Each row is a point. Each copy is the shape, with its points in the same order, turned, moved and blurred by noise. Say if it was mirrored as well.

Shape (6 x 2)
[[  8  47]
 [ 21   0]
 [-11  -8]
 [ 44  22]
 [ 13  -4]
 [ -6 -54]]
Copy 1 (6 x 2)
[[ 12  48]
 [ 21   0]
 [-12  -5]
 [ 47  19]
 [ 13  -4]
 [-10 -52]]
Copy 1 is: only turned
Copy 2 (6 x 2)
[[-16  47]
 [-23  -6]
 [ 12  -7]
 [-49  12]
 [-10  -5]
 [ 17 -60]]
Copy 2 is: mirrored

Shape (9 x 4)
[[  8 -13 -25  14]
 [  6   2  32  27]
 [-47 -14 -17  33]
 [  1 -12  26  17]
 [-18 -23   2  17]
 [ 37  17  37  27]
 [ 28  60  -1 -12]
 [ 34  58 -10   4]
 [ -9 -16 -30 -21]]
Copy 1 (9 x 4)
[[ 16 -12   2  19]
 [-29  26  22   3]
 [-21 -15 -45  23]
 [-28  11  20   2]
 [-20 -11 -10  11]
 [ -6  45  40   3]
 [ 49  50  13 -33]
 [ 51  44  16  -8]
 [ 26 -33 -12 -14]]
Copy 1 is: only turned
Copy 2 (9 x 4)
[[-19  -6 -21  10]
 [ 22  -9  21   8]
 [-49  14  14  33]
 [  6 -12  21  -4]
 [-28  -6  14   8]
 [ 49 -13   4   6]
 [ 48  47 -28  -4]
 [ 46  37 -41   7]
 [-39  14 -23 -22]]
Copy 2 is: only turned

Shape (14 x 8)
[[ 26   8 -20 -21 -11  -2  22   3]
 [  3 -29  23 -23  -6  18 -43   2]
 [ -3  39  11  20  -3 -25 -13 -13]
 [ 12   4  -2 -12  -3 -22  13  23]
 [  1  18  16  33  -6  33   3 -21]
 [-33  -2  28   2  17  14  23 -15]
 [ -1  24  17   7   7  30  26  19]
 [ -5   6  -4 -23 -16 -17  24  41]
 [ -8 -24 -11  15   9  -4  26   9]
 [  9  -1  28  48   7  -1  -5  33]
 [  6   8  -3   9   5  19  -9 -13]
 [-31  -1  25   1 -13  13   2   9]
 [-11  -5 -20  -1  28  24   8 -25]
 [ -6 -33 -27   4  16   9 -13  -4]]
Copy 1 (14 x 8)
[[ 10  16 -18 -28  -2 -12   9  25]
 [ -1 -36  -6  -9 -18  49  -9   8]
 [  1  10  -7  45 -10  -8   0 -11]
 [ 13   4  -5   9   5  -2  16  35]
 [-12  15  21  -1 -10  -1 -31 -26]
 [ -3   6  47  -1   0  21  23 -18]
 [  7  38  34  -5  -2  11 -12   6]
 [  8  10  11   2 -10  -3  26  60]
 [-20  -1  23 -11  28  -3  15  17]
 [ -7  -5  33  29  24  11 -34  22]
 [-14   8  -4  -1  -4  12 -11 -12]
 [ -7  -6  39   7 -22  19   8   9]
 [-27  19   0 -22  11  20  19 -23]
 [-42 -12 -11 -17  20  23   6   5]]
Copy 1 is: mirrored
Copy 2 (14 x 8)
[[ 40  -2 -20 -22  16 -18  24  21]
 [  3 -51   0 -25 -27  -2 -15 -20]
 [ -1  33  14  -6  -9 -34 -28  13]
 [ 15  -8  16 -26   6 -34  13  29]
 [ 16   5   8  18   4  21 -35  11]
 [-28   5  24  -9   3  29   9   8]
 [  4  -1   1 -20  22  19 -12  42]
 [ 13  -9  10 -41  -7 -19  38  47]
 [ -3 -16  17  17   8  -5  28  23]
 [  5 -20  43   2  11 -13 -31  46]
 [  5  -6  -6   2   0  -5 -21   7]
 [-12  -6  20 -14 -29  19  -4  24]
 [-14 -10 -27  16  17   4   5   5]
 [ -6 -37 -17  24  -4 -19  11   5]]
Copy 2 is: only turned
Copy 3 (14 x 8)
[[ 14  14 -12   5 -33   9   9  27]
 [-20 -40   6 -33  -1  14 -23  -6]
 [-19   5 -14  29  22 -27 -11  13]
 [ 16   6   9  -2  -3  -4  11  32]
 [-18 -12  14  47  -2  10 -18 -17]
 [-10   0  24   7  23  17  23 -26]
 [  8  -6  19  34  20  30  10  10]
 [  1  14  15  -7  -4   9  31  48]
 [ 10  18  42  -2 -12  -9   9   3]
 [ 13 -24  49  24  23 -20 -14  21]
 [ -4  -3   5  18  -2  11 -23  -8]
 [-27 -12  27   6  14  14  20   4]
 [ -4  27  13   3  -1  18 -23 -31]
 [ -5  15  33 -27 -18   4 -29 -11]]
Copy 3 is: mirrored

Shape (14 x 11)
[[-17 -24   6  14   1  12  15   7 -30   9  10]
 [ 13   1 -12   9  11   8 -20  -4  -7  -7  10]
 [ -3 -15 -15  -7 -25 -15  31  10  -3  -5  15]
 [  6  25  12 -15  -9  -5  -6  10   3 -56  -7]
 [ -3 -20   8  -1   8 -27 -13   1  -4  -3   3]
 [ -5 -26  10   2   7  29 -15  11  26   1  12]
 [ 16 -29  -4  15 -16  24 -34  11   3 -27  -7]
 [ -8   6 -10 -23 -14 -23  21 -29 -14 -10  20]
 [ 34 -23  12  -6  12  32 -30  36   2 -18  -2]
 [ -4   9 -15   7 -14 -18  16   3  -6  18   5]
 [-24  13  -6   0 -27 -32   9   0 -18   4  39]
 [-26   8  -7 -27 -27 -20   7  -9 -21  17   5]
 [ 35  24  28 -15 -31 -15  -9 -13   1 -34   9]
 [ 18  -7  19  21   2  12 -23  -2  12  -9 -14]]
Copy 1 (14 x 11)
[[-37   8   3  10  12   9  -3  -1  -8  29  -2]
 [ 14  12 -13   7 -12  10 -24   4  -4  17  -5]
 [ -9 -14   1  19   1 -14  20 -12 -10  11  24]
 [ 31  19  15  23  -8  20   8  -5  -1 -36  -1]
 [ -6   7   9  11  -5 -22 -18  21  -9   3   3]
 [-16  -5  -6   5  -3  21 -35  14  25   5  25]
 [  9 -15  16  21 -27  37 -27  18   7  15   0]
 [ -3  11  -2  15  -9 -36   5 -37 -12  -4   4]
 [ 21  -8  17 -11   3  47 -35  25  -1   6  15]
 [ -3   9 -11   7  -4 -22  22   0   4  25   8]
 [-17  33  -6  23 -19 -28  21 -12 -18  16  25]
 [-23  16   7 -10 -23 -31  23 -20  -3   4   6]
 [ 46  27  37  24 -13  -6  -5 -22   8  -7  13]
 [ 16   9  12  15  -4  13 -29  22  28  13  -7]]
Copy 1 is: only turned
Copy 2 (14 x 11)
[[ -4  -9 -15  -3  22   7  23   2   7   6  33]
 [ 28 -10  -2  23   9   1  -6 -19  -6  -7  13]
 [-15  -1   9   7 -16  -5  29 -27  21   8  26]
 [ 27 -21   8   1 -42  -2  15  -8  21 -38 -13]
 [-13 -25  10  18   5 -20   9  -7 -14  -9   4]
 [  8 -36  23   7  29  16 -14 -11  17   0  10]
 [ 34 -58  -3  20  -5   6   0  -5   5  16   9]
 [ -3  14  14 -11 -15 -34  22 -35   3 -14  19]
 [ 33 -47  22  29  -4  39  -3   9  -8  -8  14]
 [-13  21  -8  13  -8  -9   6 -22  10   8  13]
 [-14  17  -1   8 -12 -44   6 -12  24 -11  33]
 [-21  11  -1 -22 -21 -24  -5 -16  -1  -4  27]
 [ 42  -2  34   3 -41 -27  15   6   3  -7  -9]
 [ 30 -28   7  13   9   3  -4   3  -6   9 -16]]
Copy 2 is: mirrored
Copy 3 (14 x 11)
[[-18  -2   9  30  12  19   8  27  -5  13  14]
 [  3   0  -2   0  -7   4 -18  -2  -2  -5   7]
 [-10 -15 -18  24 -19   3  36  25  15  -7  12]
 [  3  -8   0 -17 -17 -17  24   4  -3 -53 -29]
 [-19 -21  11   5  -6 -21   6   0   4   3  17]
 [-13 -21   4 -20  17  22 -12  23  24  -7  18]
 [  9 -48   9   2  13  11 -26  -3   5 -24  -8]
 [-26  10 -19  14 -41  11  28  -4   7  -5   6]
 [  4 -26  22 -14  32   9 -15   6 -15 -48  21]
 [  7   5 -23  27  -2  -8  21  13  17  11  16]
 [-36  15 -33  40 -29 -13  10  19   9  -6   5]
 [-39  13 -34  20  -6   2  34  -9   7   2   1]
 [-12  10   8   9 -25 -11  12 -21  21 -60 -13]
 [ 11 -13  20  -6  11 -10 -14  -2  25 -13  -2]]
Copy 3 is: mirrored

Shape (15 x 12)
[[ -8  20  27 -14  -9  22 -35 -19  -5  31   1  24]
 [ -4   7  -4  60   1 -13 -28  21 -25   2 -20  22]
 [-11  -7 -22  -2 -14  -3   5  13  17   1  22  22]
 [  2 -14  34   2 -14  -1 -18  -5  -1  22  14  -2]
 [-23  -6  15  19   9  20  15  -7  15 -25  28  12]
 [-41   7   7  -3 -14 -17  -2  -4  19 -12  13  -2]
 [ 25  33  22  16  -7 -15  -1   0  -1  -5  -1  -4]
 [  0 -11  32 -45   7   9 -47  -6  -2  16  34  15]
 [-16 -22 -14 -19   4   4  23  -7 -17 -28   0  -1]
 [ 27   5  24  24  -3  -8 -19   4  -7 -42 -34  28]
 [  9  24  -2  48  30  -4 -21   7 -18 -29  -9  13]
 [ -8   8  26 -17 -20  25 -53   5  16  26  16 -16]
 [ 19  -9 -24  36 -11 -19 -23 -26  -9 -18 -13  12]
 [ -8 -14   0 -13   4   3   9  -4  37   8  -3  -9]
 [-24  -5  25 -25  12  -2 -36 -10  13  33  19  13]]
Copy 1 (15 x 12)
[[-35   5  32  12   2 -27 -43   6  31   3  13   0]
 [ -3 -33  16  23 -25  18 -31 -18 -14  -9 -25 -48]
 [  9 -15  18  13  -4 -26  27  12 -13   4   9  -2]
 [  3   6  52   0  10  -9 -17 -12  20  10   1  -9]
 [ -8  13  12  42  -2   5  33  14  14 -16  -2 -18]
 [-21  -4  19   1   8 -27  38  -2  12   3   4 -25]
 [ -8  31   6   1  11  -2 -17 -19 -13   6  -6 -29]
 [-15  -2  42 -13  32 -13 -19  10  28 -27  25  26]
 [  3   8   7 -17 -31   2  36  22  10 -13  -2   7]
 [ 17  16 -14   6 -10  -9 -29 -14   7 -36 -27 -41]
 [-20 -13 -17  22 -14  30 -20 -13 -15 -23  -8 -35]
 [-17  -7  36  -9  43 -13 -24  20  34  16  17 -16]
 [ 22 -15  -8   4 -35  10 -12 -30   5   1  12 -38]
 [  0  -2   1   2  10 -10  31   0  24  25 -11  12]
 [-32 -21  41   0  22 -22  -6  -8  32  -5  13  19]]
Copy 1 is: only turned
Copy 2 (15 x 12)
[[-25 -17  -3 -23  30  16   9 -28  -6 -25  -4  -6]
 [  5   6  -4  29  43   8 -27  24 -46   6 -19  -5]
 [  0   4   9   9 -27   5 -18  13   0 -27  -3   9]
 [-14 -13  16   2  21   2   0  -8  23  -1 -18 -14]
 [  5  23  -5  26   5 -13  20   7  18 -31 -10  22]
 [-34  13   8   2 -14 -13   8  16   3  -6 -18  24]
 [ 17  23  12 -20  17  -4   8   1 -11  20 -20  -6]
 [-27 -19  17 -29  31   5 -12 -21  41 -24  19   8]
 [  0   2  -7  13 -17 -51  -2   9   5 -14  22   5]
 [ 26  15 -26 -20  45 -25 -19  28 -14  -1 -25  -6]
 [ 21  35 -17  14  45  -3 -14  15 -31   9   1  17]
 [-48   9  11 -19  23  27   0 -13  25 -16   0 -25]
 [ 11  13 -29  13   9 -17 -47  -7 -17  14 -26  -1]
 [ -9  -3 -16   0 -24   4  11  15  28   0   2  -3]
 [-36 -27   6 -11  18  21   4 -12  24 -12   7  18]]
Copy 2 is: only turned
